Each row is a point. Two turns around zero, p and q, are shown by what they do to some points. Where does a point land after both, in the order given? Backwards means that the second turn is done in reverse. Each puzzle has new turns, and all numbers are rounded.

Turn p:
[ 22 -34] => [ 21 -35]
[23 48] => [25 47]
[-39 -36] => [-40 -34]
[  2 -18] => [  1 -18]
[-8 40] => [-6 40]
Turn q:
[39 50] => [57 29]
[ -8 -28] => [-19 -22]
[-45 -12] => [-46   8]
[ 15 -11] => [  9 -16]
Where do these land?
q, then p: [-15 -25] => [-25 -15]
q, then p backwards: [50 30] => [58  8]
p, then q: [-45   7] => [-37  27]
p, then q: [-25 -28] => [-35 -13]
q, then p: [35 16] => [38 -2]

Turn p:
[-8 12 -6] => [-11   7  -9]
[ 24 -28 -25] => [ 23 -36 -14]
[ 40 -53   5] => [ 48 -42  19]
[-36  -2   6] => [-33   0  15]
[-20  71  21] => [-26  71 -11]
Turn q:
[-24   6  -6] => [-23  11   5]
[-11   1 -36] => [-19  17 -28]
[ 41 -66  28] => [ 30 -76 -11]
[ 2 69  4] => [19 61 27]
[-8 -9 11] => [ -7 -12   9]
Where do these land?
p, then q: [  4 -33 -40] => [-15 -36 -34]
p, then q: [  8 -16  24] => [ 20 -14  17]
p, then q: [-45 -12  23] => [-26 -11  44]
q, then p: [33 61 -8] => [ 34  51 -34]

Turn p:
[ 44  17 -12  -8] => [ 42  18   8 -18]
[  6  31 -23  26] => [ 30  14 -23  24]
[ 19 -12 -26  16] => [ 27 -18 -17  -9]
[-66 -36  38 -63] => [-100    3   18  -27]
[-4 -1 23 28] => [  0 -16  15  29]
Turn q:
[ 49  29 -15 -67] => [ 15  26 -39 -75]
[43 -3 11 33] => [44 20 25  8]
[-24   3  15 -45] => [-39 -14  -4 -33]
[-60  11  -5  21] => [-47  -6  -5  44]
[ -5 -22 -25  13] => [ 14 -22 -14  21]
[ -3 -17  19  45] => [12 -5 36 35]
Where do these land?
q, then p backwards: [-1 34 -2 10] => [-14  30  -1 -13]
q, then p: [-53  28   5 -29] => [-51   7 -40  15]
p, then q: [-17  -9  28  16] => [ -7 -14  24  24]
p, then q backwards: [37 -6 17 -8] => [ 26 -17  28   2]
p, then q: [ -2 -49  25  47] => [ 23 -56  36  17]
p, then q backwards: [ 37   2 -73 -36] => [ 64  16 -31 -52]

Turn p:
[-19 -18 -34  71   8 -49  21  32] => [-16  27 -43  67  30 -37  32  16]
[-41  -8 -35 -14 -17 -21 -15  10] => [-53  -4 -22  12 -14 -10  -3 -21]
[-34   4  18  -9  12  35 -15  24] => [-32 -13  19   1   1  36 -12  28]
[ 14  -8  21  39  23  19   6 -14] => [35 -7 17 21 29 13 12 12]
[-21  -9 -23 -38  19 -58   5 -41] => [-30  -5  -9 -29  31 -47  -6 -53]
[-59  11  -3   2 -24  13 -29 -19] => [-47  -5  30  26 -15  24  -4 -32]
[ 22 -10  -1   1  -6  11  53  40] => [ 13  12 -25 -20 -10  -2  41  45]
[ 49 -54 -36  24   4 -40  28 -75] => [ 62 -29 -30   6  31 -53  42 -64]
[30 44 -5 16  6 30 22 21] => [ 30  43 -12  -9  -3  38   4  24]
[ 45  24  39 -42   3  56 -48  28] => [ 32 -17  19 -35 -37  46 -64  39]
[ 15  24  59 -49 -27   5 -29  -6] => [  8  -2  56 -39 -42  -6 -42   6]
Turn q:
[  8  63   2   5  -8   9  -3 -12] => [  8  59 -20  12   7   8   6  -9]
[-22 -21 -14  28  30  70  17  37] => [-35 -27   7  -4  13  69  36  34]
[ 50 -37  -3  26 -13  13  32  34] => [ 47 -47  15  30  -6  31  20  13]
[-55 -10 -10 -36 -17 -50  21 -45] => [-37  -6 -15 -20 -35 -73  10 -31]
[  7  48 -28  15  29 -18 -37 -31] => [ -9  33 -46   2  42  -1 -32 -29]
[-18 -24  -7 -65 -52 -37 -24 -57] => [ -1   2   2 -45 -64 -56 -37 -48]
[ 31 -17  28  -6  34  21  18  31] => [ 31 -17  26 -14  30  16  22  34]
[  2  40  -7  -6  -7 -36 -35  26] => [  7  31 -28  18   2 -20 -42  26]
[ -3 -42  40  40   3  29  10  17] => [-11 -28  60  22  11  27  16  11]
Where do these land?
q, then p: [-58   5 -18 -25 -35 -48 -25 -28] => [-51  17   8  28 -27 -38 -18 -55]
q, then p: [  8  -4   2  51  20 -39 -55   3] => [  1 -22   4  55  44   7 -47  -3]
q, then p: [ 52   2 -24 -17 -20  46  46 -25] => [ 56  -4 -11 -47 -24  22  43 -21]
p, then q: [-25 -23  25  41  37 -52   3  16] => [-23 -20  -8  36  59 -33  -4  30]
q, then p backwards: [  0   9  43   5 -11  62  40  -2] => [-22  25  27  21 -26  41  51 -19]
q, then p: [  3 -11 -39 -41   6  49  -8 -19] => [-13 -28 -10 -50 -32  31   5 -24]
p, then q: [-37  58 -25 -32 -15  -2  27  -6] => [-32  61 -17 -30 -22 -10  26 -10]
p, then q: [ 24 -10  43  11  29 -48 -29  21] => [ 13 -10   1  23  37 -25 -57  32]
q, then p backwards: [ 34 -25  -6   8 -12  31   2  40] => [ 20 -10  18  13   0  58 -13   8]
